Rows are points. Each copy is the shape, with its points in the same order, turned, moved and blurred by noise. Say if it was mirrored as well.
In the rows, 128 means zero.

Shape (5 x 2):
[[199 121]
 [147 109]
 [127  86]
 [107 147]
 [ 99 161]]
Copy 1 (5 x 2):
[[141  59]
 [141 113]
 [158 138]
 [ 90 143]
 [ 80 148]]
Copy 1 is: mirrored
Copy 2, 5 rows:
[[150  47]
 [128  88]
 [109 111]
 [165 140]
 [181 140]]
Copy 2 is: only turned
Copy 3:
[[165  90]
 [119 120]
 [ 86 117]
 [118 176]
 [123 188]]
Copy 3 is: only turned
Copy 4, 5 rows:
[[163 192]
 [150 141]
 [166 113]
 [102 110]
 [ 85 112]]
Copy 4 is: only turned

Shape:
[[147 167 128]
 [155 168 157]
 [142  98 141]
 [ 92  49  87]
 [165 106 150]
 [187 160 170]
 [117 158 155]
 [116 108  98]
 [171 125 140]]
Copy 1 (9 x 3):
[[ 99 170 117]
 [ 69 157 126]
 [128 124 166]
 [207  84 149]
 [111 135 176]
 [ 70 170 164]
 [ 79 133 122]
 [161 124 131]
 [106 157 166]]
Copy 1 is: only turned
Copy 2, 9 rows:
[[165 118 107]
 [173 104 125]
 [ 95 115 129]
 [ 34 176 111]
 [108  88 131]
 [164  67 140]
 [160 147 142]
 [105 154  98]
 [122  78 122]]
Copy 2 is: only turned
Copy 3:
[[ 91 127 102]
 [ 69 110 119]
 [136 116 157]
 [209 166 158]
 [122  95 149]
 [ 68  79 124]
 [ 79 148 136]
 [155 150 123]
 [115  94 130]]
Copy 3 is: mirrored

Shape, 7 rows:
[[108 145  90 118]
 [148 135  92 131]
 [ 91 152 134  95]
 [106 158 146 137]
 [140  86  72 168]
 [193  65 117 102]
 [138 146 118  78]]
Copy 1:
[[130 155 114 183]
 [116 124  91 169]
 [160 171 136 150]
 [165 124 143 159]
 [ 65  99 118 185]
 [ 60 115  83  94]
 [140 161  86 132]]
Copy 1 is: only turned
Copy 2 (7 x 4):
[[105 156 104 173]
 [132 178 115 153]
 [ 88 106 108 156]
 [ 83 129 143 143]
 [156 195 152 189]
 [214 146 135 135]
 [128 126  86 135]]
Copy 2 is: only turned
Copy 3, 7 rows:
[[ 88 154 122 147]
 [117 148  90 137]
 [ 96 153 169 137]
 [114 115 153 137]
 [ 87 127  51 102]
 [154 183  76  62]
 [130 185 141 136]]
Copy 3 is: only turned
Copy 4, 7 rows:
[[ 72 121 111 154]
 [ 98 129  89 145]
 [ 76 135 168 172]
 [116 108 153 187]
 [118  97  71 105]
 [152 188 107  88]
 [ 89 172 125 164]]
Copy 4 is: only turned

Shape, 9 rows:
[[146 142  94 192 105 117]
 [104 116 130 139 124 109]
 [ 55 143 115 112 123 156]
 [148 153 134 114 115 127]
 [151 110  96 111 106 111]
 [151 106 124 121  91 118]
 [116 130 123 152  86 143]
 [142 142 111 125 192 249]
 [104 147  92 154  94 120]]
Copy 1:
[[155 131  89 196  95  99]
 [115 140 137 149 126  95]
 [ 77 137 151 161 146 158]
 [150 128 108 122 128 132]
 [116 107  93 122  98 100]
 [133 127 111 118  84 105]
 [126 144 127 161  89 133]
 [154  24 177 173 139 189]
 [111 145  97 179 111 121]]
Copy 1 is: only turned
Copy 2:
[[123  83  93 177  86 135]
 [104 114 129 116 106 138]
 [122  63 135  80 147 108]
 [150 135 132 145 138 124]
 [129 146  90 120 106 140]
 [143 145 120 115  98 151]
 [147  96 143 126  89 138]
 [180  57 123 136 212 215]
 [137  80 107 132  93 114]]
Copy 2 is: mirrored

Shape, 11 rows:
[[127  99 173 109 137 151]
 [175 162  86 149 136 159]
 [148 104 139 107  82 143]
 [ 85  99 180  99 100 138]
 [145 204 162 192 107 127]
 [145  85 169  72 137 122]
 [155 176  60 139 136 105]
 [165 168  78 144 161 142]
 [113  48 148 124 117 106]
 [130 157  75 122 130 131]
 [162 176 151 147 116  98]]
Copy 1 (11 x 6):
[[110 130 184 131 139 164]
 [131  91  89 139 113 103]
 [105 167 132 117 114 154]
 [ 71 176 191 140 146 161]
 [139 142  95 217 170 113]
 [125 149 191  88 153 157]
 [129 123  93 128 130  45]
 [132  84 100 132 123  76]
 [115 175 211 125  97 130]
 [ 92 123 116 126 124  82]
 [151 156 112 162 171 105]]
Copy 1 is: only turned
Copy 2:
[[136  65 140 133 116 144]
 [ 90 156 106 133 194 133]
 [124  89 118  75 132 152]
 [129  73 161  99  72 141]
 [152 198 159 124 152 161]
 [151  50 101 124 104 122]
 [ 91 179  92 132 161  80]
 [ 98 152  95 159 176 104]
 [146  48 162  98 129  85]
 [ 82 145 107 124 147  95]
 [159 171 115 112 136 129]]
Copy 2 is: mirrored
Copy 3 (11 x 6):
[[120 173 152 115 135 174]
 [113 126 159 167  90  80]
 [138 135 185  95 106 148]
 [127 155 150  63 156 174]
 [ 99 166  97  91  65  68]
 [165 165 157 124 134 194]
 [144  86 121 162  97  72]
 [121 121 132 185 103  81]
 [121 111 141 101 121 216]
 [134  99 140 146 130  92]
 [148 153 104 110  73 102]]
Copy 3 is: mirrored

Shape:
[[177 122 131 108 103 129 155 105]
 [106 153 122  52 147 117 101 177]
 [112 185 127  82  36 118 109 131]
 [149 127 169 143 169 143 187 131]
 [168 107 172 152 129 151 159 133]
 [152 153 151 150 127 195 137  90]
 [163 136 125 157 140 160 121 120]
 [132 116 123  82  62 158 128 106]
 [130 143 129 112  71 122  70 100]
 [144 115 119 182 157 186 158 135]
 [ 77 133 154  82 140 144  65 170]
 [ 91 175 132  50 121 121  89 111]
 [100 146 116 135  82 123 137  59]]
Copy 1:
[[ 96  93 111 131 143 146 135 101]
 [132 161 160  63 160  91  94 134]
 [116 151  59  66  98 132  80 118]
 [104  99 192 145 119 156 158 132]
 [ 98 120 154 147 115 152 185 109]
 [ 56 146 146 134 122 193 137 104]
 [ 95 156 142 149 154 176 147 109]
 [ 58 128  80  91 128 121 129 114]
 [ 96 179  76 124 124 117  98  93]
 [ 79 150 167 157 151 187 179 155]
 [104 208 166  76 131  77 114 128]
 [ 92 158 137  75 129 107  45 110]
 [ 65 136  91 153 110 153  75 137]]
Copy 1 is: mirrored
Copy 2 (13 x 8):
[[148 172 100 118 147 129 151 160]
 [ 86 153 152  78  99 134  82  99]
 [190 208 117 114  85 124  97  84]
 [121 134 168 144 188 103 145 171]
 [143 130 132 146 151  90 142 188]
 [189 117 125 145 175 136 105 167]
 [145 111 104 142 164 121 110 147]
 [175 184 109 127  92 158 115 158]
 [187 137  90 110  85 133 118 104]
 [126 107 123 191 175 128 108 172]
 [119 108 169  99  65 129  68 112]
 [155 155 154  71 101 168 101  82]
 [198 152 121 157 125 172 157  99]]
Copy 2 is: only turned
Copy 3:
[[126 155 139  61 120 129  88 123]
 [130  83 131 108  83  85 194 115]
 [136 134 147 152  79  55  84  73]
 [ 81 175 150  80 117 179 149 169]
 [123 181 158  97 128 191 121 143]
 [108 186 189 108 169 146 124 100]
 [130 152 163 109 165 141 124 147]
 [134 155 120 101 118 111  99  57]
 [148 104 144 143 140 103  79  88]
 [113 203 140 118 178 160 153 153]
 [141  89 136 158 105 136 184  85]
 [ 94  78 143 122 113  79 142  74]
 [ 76 139 120 132 161 100  63  88]]
Copy 3 is: mirrored
Copy 4, 13 rows:
[[129 152 103 142  89 101 123 104]
 [145 145 156 136 202 140  86  72]
 [133 175 182 215 125 139  95 116]
 [184  99  71 111 119 124 150 108]
 [158  89 108 117  85 108 139 112]
 [120  78  78 176 102 133 120 127]
 [114  90 101 129 119 120 111 142]
 [ 97 146 148 174  91 138 122  75]
 [ 95 136 164 196 134  96 118 121]
 [125  73  86  97 109 157 135 144]
 [130  91 180 152 201 142 116  73]
 [125 156 140 201 199 133 110  76]
 [104 156 117 201 118 137 172 143]]
Copy 4 is: only turned

Shape, 15 rows:
[[147 161 122 115 173 128 153  93 226]
 [122 182 104 146 135 120 109 174 117]
 [208 177 141 130 101 121 110 117 121]
 [174 136  95 109 131 134 160 143 168]
 [161 125 122 152  89 121 172 163 151]
 [ 84  84 197 125  70 135 151  84 121]
 [156 113 147  93 177 124 144  84 106]
 [181 118 106 100  55 130 129 166 138]
 [ 60 134 131  88  66 124 132 125 202]
 [ 86  83 179 163 110 124  94 170 131]
 [106  81 178 162  95  74 134 115  76]
 [122 158 167 130 112 155 148 128 155]
 [ 83 149  94  64 126  90 152  96 168]
 [112 128 130  66 133 118 183 121 125]
 [ 83 137  88 164 109 148 141 137 134]]
Copy 1:
[[117 108 188 154 153 168  39 108 167]
 [122 143 130 111 100 119 116 190 173]
 [ 89 145 182  64  84 134 114 119 127]
 [152 123 180 114 128 130 104 102 189]
 [134 113 156 141  81 107 135  97 175]
 [112  66 125 162 140 123 180 100  66]
 [149 115 140  86 157 197 122 105 119]
 [114 125 187  95 112  80 169  98 177]
 [ 95  82 185 199 175  92 140 147 142]
 [ 76  86  65 144 127 110 165 130 148]
 [107 124  87 145  99 158 207 109  98]
 [116  73 149 131 111 119 102 136 122]
 [137 129 202 176 186 160 133 158 148]
 [169  90 178 132 151 165 155 140 141]
 [154 137 115 163 127  89 120 154 140]]
Copy 1 is: mirrored
Copy 2 (15 x 9):
[[158 160 184 189 146  76 124 180 174]
 [ 84 120 157 166 128 154 103 132  88]
 [134 181 107 212 111 126  95 102  88]
 [144 145 146 159 148  66 128 139  99]
 [130 128 145 165 119  98 167  92  98]
 [195 147  99 103  88 167 175  90 165]
 [168 162 117 121 118  97  55 114 153]
 [132 150  86 164 112 100 162 123  50]
 [171 127 139 137  98 153 201 196 122]
 [ 88 111  93 122 102 173 167 105 162]
 [131 133 108 109  49 160 134  61 151]
 [163 135 136 171 147 149 145 124 143]
 [178 136 173 123  85 115 119 195 117]
 [194 111 138 111 110 107 107 142 115]
 [114 150 187 110 133 155 156 121 106]]
Copy 2 is: only turned

Shape, 14 rows:
[[129 109 166 187 136 103 116  89 118 140 188]
 [ 81  82 106 120  98 151 119 170  90 124 137]
 [112 143 106 103 120 154 117 108 102 113 131]
 [ 93 104 110 144 198 145 119  91 117 125 193]
 [131 142 165 139 160 117 199 159 101 161 109]
 [135 136  53 175 175 138 144  88 134 153 150]
 [107 174 159 118 121 150  99 130  83 109 123]
 [ 77 180 117  84 137  86 126  97 101 140  92]
 [ 80 121  92 155 150 139 120 154  88 106  83]
 [156 181 138  67 162  42  95 105 134 148  80]
 [131 125 109  99 161 116 110  69 119 133  77]
 [113 220 184  62 142 100 137 145 175 109 122]
 [110 131 136 171 140 153 139  62 173 113 171]
 [ 75 104 149 131 113 164  82 158 101 173 128]]
Copy 1, 14 rows:
[[158 128 160  85 100 201 145 109  84  93 148]
 [116 140 102 162  83  83 150 116  90  83 137]
 [132 124 110 121 145  96 139 121  88 139 136]
 [101 137 156 111 103 167 188 114  57 158 160]
 [109 162  87 151 136 195 124  91 131 113  76]
 [ 99 165 194 143 154 158 126  95  85 158 162]
 [150 144  78  84 153 107 160 127 119 114 124]
 [113 163 110  87 136 110 100 169 111 161  80]
 [112 175 144 159 131  90 174 127 126 111 103]
 [153 144 108 100 143 161  83 203 170 190 110]
 [133 122 146 143 162 134 123 185 103 167 110]
 [109  97  63  51 136 142 114 120 188 177  90]
 [111  81 185  80 144 163 149  87  85 126 142]
 [ 95 139  87 125 111 119 157 154 103  55 158]]
Copy 1 is: only turned
Copy 2, 14 rows:
[[145  65 136 148 101 126 115  95 108 118 154]
 [133  91 117 112 134  58 169 181 134 133  87]
 [135 132 130 133 156 102 193 124 150 157 113]
 [137 123 125 203 102  81 142 117 106 157 140]
 [219 123  60 109 149 122 105 122 141 137 100]
 [184 179 177 159 126  85 120 108 115 129 146]
 [139 105 102 103 133 147 193 126 155 187 113]
 [153 135  88 109 213 102 172 116 125 192 164]
 [173 137 115 109 133  86 179 197 126 154 142]
 [119 166  73 105 221 157 118 109 170 165 191]
 [138 179  96 130 176 122 177 118 131 118 170]
 [137 126  78 140 220 200 126 125 154 223  95]
 [157 115 163 187 131 153 152  96  78 132 120]
 [101 104  93  80 111  89 155 155 100 154  90]]
Copy 2 is: only turned
Copy 3 (14 x 11):
[[ 92 158 120  86 135 101 123 155 122 207 128]
 [ 86 157 150 109 160 180 139  92  83  93 161]
 [133 124 145  86 115 159 119  68 116 125 148]
 [101  85 117  63 140 152 168 132 128 186 166]
 [125 139  94 159 188  89 125  88 158 133 167]
 [118  97 142 127  85 122 191 121 151 173 171]
 [128 126 104 101 134 153  84  60  96 136 113]
 [198 121 106  84 128 101 139  71  93 104 140]
 [ 91 105 102 131 125 142 154  87  82  86 157]
 [229  91 137 113 136  70  80 120 111 110 122]
 [148  77 149  77 117  80 124  88 118 103 146]
 [218 129  72 103 162 140  69 107 169 105  92]
 [ 92 134 111  60  98 131 142 124 183 171 117]
 [ 89 139 148 111 181 151 146  85  83 129  90]]
Copy 3 is: only turned
